Each row of a before or after table is a point. The points were changed in one or more steps. Then noise was added and the rows were shuffled. The steps act on columns, c1 being the first. Write out the steps. A step turns or swaps two columns, mirrors them in a line or flattens them onto one, adds a multiple of one to another, or multiplies or shifts one. Angles are multiples of 10 degrees, from the lower column toward the higher: turns from -170 to 170, lines from 10 to 170 but not 90. Use the fewest steps. Two steps may share a column if one is a turn and the other turns, adds or multiplies; they go together, in the order done. Otherwise the lowest column goes first.

Before:
[[-14  26 -40]
 [-10  15 -52]
 [-10 -30   4]
 [ 24  36  27]
 [ 16  31 -56]
 [ 31  11  25]
 [ -5  10   5]
 [ 12  -9  40]]
After, 8 rows:
[[-58  32  15]
 [-28  27  32]
 [ 29  -9 -30]
 [  9 -30   6]
 [-40  15  34]
 [  8  10   1]
 [ 11  36 -34]
 [  6  12 -39]]
Steps: turn c1 and c3 by -120 degrees

Before (13 x 6):
[[-30 -25 -13   7   8  13]
 [-43 -19 -22  17  13  19]
 [ 29  13   2  -9  33  41]
 [ 12  25 -27 -15 -30  40]
 [-34 -12  37   0  47  32]
 [ 21  50 -17  15 -31  26]
 [ 24  25  -7 -36  12   1]
 [ 15  14 -38  21   6  38]
 [  5  39 -11  37  19  32]
 [ 24  57  41  33  26  11]
 [ 40  -1  33 -32  -1   4]
 [ -4  35 -17   3  15 -16]
 [ 13  47  -6   5  21  36]]
After, 13 rows:
[[-30 -36 -10   3  10  -5]
 [ 32   3   3 -20  26  60]
 [ 40 -10  33 -28 -14  36]
 [ 12  38  -7  -2  24  43]
 [-37 -20  38 -15  44  10]
 [  9  16 -28  -4 -32  48]
 [  8  27 -13  28  31  35]
 [ 19  40 -20  24 -24  39]
 [ 24  46  43  22  37  28]
 [ -3  24 -16  -4  17 -19]
 [ 16   3 -37  17  14  46]
 [ 26  14  -9 -39  -1  20]
 [-44 -28 -25   8  17 -12]]
Steps: add 0.7 times c1 to c6; shift c2 by -10; turn c4 and c5 by 20 degrees

Before (11 x 9):
[[ 20  10  29   7 -28 -10 -19 -24  29]
 [  3 -48 -35 -29  12 -13  42  -2   2]
 [-17  -1  14   0  -7  17 -42  18   9]
 [  4  -3  16 -25   8  -7   5   8 -20]
 [-24  14 -16  -2   3  -8 -12   5 -25]
 [ 14 -11  28  30 -22 -30   1 -19  29]
 [ 12   4  -5   3   2  -8  -5  36  -7]
 [-37   1   6 -10  27  11   8  29  -4]
 [ 27  22  20  33  -4  17 -14 -37  38]
 [-23 -10   3   3   4  28  -3  27 -42]
 [ 18   7   7   6 -40  -3  27 -23  41]]
After:
[[  18   19    6    2  -35   -3   28  -24   67]
 [   2   -7   19  -27    5   -6    6    7    9]
 [ -23   35  -16   -4    3   -9   -9    7    7]
 [  13  -29   25   30  -22  -31    5  -15   61]
 [ -35    1    5  -12   26    9    6   29   24]
 [  32   55   21   32   -4   18  -13  -39   69]
 [   4 -119  -35  -31   13  -11   44   -2   33]
 [ -25  -27    7    4    7   22   -2   31  -15]
 [  14    9   -7    5    2   -8   -7   34   26]
 [ -13   -5   13    1   -5   18  -44   23   40]
 [  16   25   31    8  -25  -11  -18  -22   59]]
Steps: multiply c2 by 2.5; shift c9 by 30

Before (11 x 12):
[[  6 -55  23 -33 -12  18  29   7 -24 -38  -3  -9]
 [  9  35   1 -19  30 -16 -38   8  25   9  10   5]
 [  7  32  24  -6   9 -24  -8  15 -42  -4 -41   7]
 [-37  23   5 -11  -4  17  27 -61 -44 -49  25 -10]
 [-25 -10  -4 -80   8 -15 -49   7  12  25   5  10]
 [ 49 -13 -12  -2  -9 -52 -15 -17 -32  -8  39 -14]
 [-37  10 -10  -2 -34  44  42 -11  36  28  22 -35]
 [-16 -23  29 -35  11 -26 -13   7 -28  -1  38  -9]
 [ 22 -28   7  14 -18 -22   7 -56  27   8 -36 -56]
 [ 30 -20 -11  15  14 -48  31 -20 -19  20  46  11]
 [-15 -57   4 -20 -37 -16  15   8  22 -33  20  -2]]
After, 11 rows:
[[-13   0   4  31 -22 -18  36   8  18  26 -61  10]
 [ 12  42 -48  -6  -9 -21  16 -41  28 -12 -13 -42]
 [ 27 -39 -14 -17  32 -47  15 -16 -20 -20 -36   3]
 [  6 -22   9 -13  -2 -13 -50  -5  23  16  29  17]
 [-30 -28 -62  47  16  14  19  -4 -44  18  12 -32]
 [ -9  26  20   0   1 -26 -15 -18 -41   5  45 -15]
 [ -8  22  16  33  11  17  30 -21 -25  40 -53 -26]
 [ 46 -32  -5   6 -17 -48  -5 -27 -33   6 -26 -30]
 [-21 -25 -22 -25   4  41  54  24  35  -6   1 -19]
 [-14  -3   4 -40 -24 -12 -42  21  12  76 -11  14]
 [-29 -26  11  -8   0 -26 -15 -10 -29  40 -38 -23]]
Steps: turn c1 and c3 by 40 degrees; turn c3 and c8 by -70 degrees; turn c2 and c11 by 110 degrees; mirror c4 and c10 in the line at 140 degrees; turn c5 and c7 by -40 degrees; add 0.5 times c9 to c12

Before, 10 rows:
[[ 25 -40   5  -1  31   1 -13 -21 -20  79  18   4 -30   8]
 [  0  -4 -14  40 -26 -12 -36   9 -38 -18 -47  -8  -6  -8]
 [-22   0 -15  31 -57 -42  -8  35 -46 -21  13 -19  -2 -15]
 [-15 -16  -5 -33 -23 -19 -34   9 -29 -43 -12 -24  -9  21]
 [-11 -24  59 -28  44  23  20 -18   2  55 -16   2   2  27]
 [ -2 -16  -7 -11  20  18   0   7   8  62   2   9   0  59]
 [-11 -43  28 -27   7 -37 -13 -17  26  47 -31 -18  25  39]
 [ 14 -41  14   6  43   2  28 -32  15  38   1 -25  -8  49]
 [-41  -1 -33  38 -19 -17 -50  29 -11   0  10 -52 -17 -30]
 [ 23  -5 -13 -18 -29 -10  -5  34 -15 -15 -33 -37   6 -18]]
After (10 x 14):
[[-44 -56 -33  33 -19  -2   7  29 -22   0   9 -50   2 -27]
 [ 13  -2  14 -49  42  12  17 -34   9  37   2 -23  10  51]
 [-23 -22 -17  10 -58 -18  23  34 -61 -19  14 -16  -8 -16]
 [ -1  -2  -8 -14  19  -1 -13   7  18  62   2   9   0  59]
 [ 13 -29   8 -30  28 -17  -9 -21  -8  78  17   5  37   8]
 [-19 -19  -5  -8 -26 -14 -45   9 -33 -42 -12 -22   6  22]
 [ -2 -22  27 -38   7  43 -29 -18 -21  44 -31 -18 -30  40]
 [ 23   0 -11  -5 -31  -9 -19  33 -14 -16 -33 -37   3 -20]
 [ -4 -47 -15  22 -27 -28  16   8 -30 -20 -46  -7   8  -8]
 [ -8  18  58 -38  45 -11 -15 -16  20  57 -15   1  -6  26]]
Steps: mirror c1 and c13 in the line at 10 degrees; turn c4 and c7 by 60 degrees; turn c2 and c4 by 60 degrees; mirror c6 and c9 in the line at 60 degrees

Before:
[[-25   2  11 -22 -27  -5  -8  -1  25  15 -31 -28  24 -28 -59 -67 -17  20
   58 -43]
 [ -1 -18   1  18 -43 -37   4   5 -25  38 -11 -15 -52 -24 -21 -16 -28   0
  -11 -10]
 [-30  21 -25  12   8 -34  10  24   3  47  45   8  13  21  -4  37  26 -20
  -20  10]
 [  1  43 -16 -11  26  24  -9  56   2  26  -4  50  56 -61  11  -1 -22  14
  -29 -19]
 [ -8  -1  19  -9  13 -19  -3  20  11  30 -14   5 -23 -14 -22   4   5  27
    2 -45]
 [  9  -3  -5  39  32 -35 -26  11  -1 -12   9   2  27  57 -38 -26 -24  11
   20 -14]
 [ 17  10  13   1 -17   5  24  -3 -14  28  -1 -12 -18 -22   3  31   6  17
  -48   8]
 [-36   3   9  36 -14   6   5  14   7  30  -5 -36 -22  27 -26  40 -14  31
   22  25]
 [-31   6   0  -8 -12  43 -13  21 -34  21  17  -2  19  -6 -13 -24   2   2
   15 -12]
 [-15 -17 -11  44   1  12  11  32 -18  -2  20  25  60 -12   3 -38  -2  46
   31 -12]
 [ -9   8  40  22   7   8   0  52 -25 -15 -10   4   1 -26  -1  63   6   4
  -24  36]
 [-20  10  22  25  -6  -2  48  32  31  40 -22  -2 -16  31 -15 -39 -15 -34
   14  -1]
 [ -5  -9 -39  -2  -1  12 -33  19  25  46   4   0  49  -3  33  -1   2   2
    5  -8]
 [-43  10  -8   0  27  21   7   7  -3  12 -18  10  26 -35 -17 -32  -7 -19
  -15 -33]]
After, 14 rows:
[[  17  -23   39   -4    7    7   -1  -56  -25  -17  -10    3    1   -6
     1   68    5    5  -27   35]
 [-101   17   10   13  -23   -3   -7  -13   29   16  -30  -29   22   28
   -62   -6  -17   20   58  -46]
 [ -87    4    1    9  -15   44  -12  -22  -31   21   19   -2   20   -7
   -15   43    2    3   16  -11]
 [  56  -10   13    8  -18    0   20   -4  -12   27   -1  -11  -18   19
     3   -8    4   16  -50    3]
 [-117   -1   -8   12   26   23    9  -21   -1   12  -17   10   29   29
   -20   55  -11  -23  -15  -33]
 [   3  -13  -16   43   30   26   -9  -79    3   27   -4   50   57   23
    -1   -3  -26   17  -28  -20]
 [   5  -33   -5  -25   31  -35  -27   20   -5  -12   10    0   27  -57
   -32  -40  -25   10   20  -15]
 [ -17    6   19    1   15  -19   -2  -23   12   35  -16    8  -25    3
   -21   17    4   28    0  -42]
 [ -46  -20  -28   12    6  -34    8  -12    3   48   44    8   11  -31
    -6   85   27  -17  -19    8]
 [ -56  -29  -11  -38    4   12   12  -33  -16   -5   20   24   62   -5
    14    1   -6   47   35  -15]
 [ -13   -6    3  -26  -41  -39    2  -19  -27   39   -9  -17  -51   19
   -15  -10  -27   -1  -10  -12]
 [ -14    6  -44   -6    1   11  -34  -16   26   44    3    3   52   -9
    35    9    4    2    5   -7]
 [ -71  -25   22   -4   -7   -4   49  -11   29   40  -23    0  -14  -44
   -12    9  -16  -33   13    0]
 [ -58  -30    9  -18  -13    5    4    3    8   29   -4  -37  -25  -30
   -23  102  -15   26   22   23]]
Steps: multiply c1 by 3; turn c1 and c16 by -40 degrees; turn c2 and c4 by 120 degrees; add -0.3 times c4 to c15; turn c8 and c14 by -150 degrees
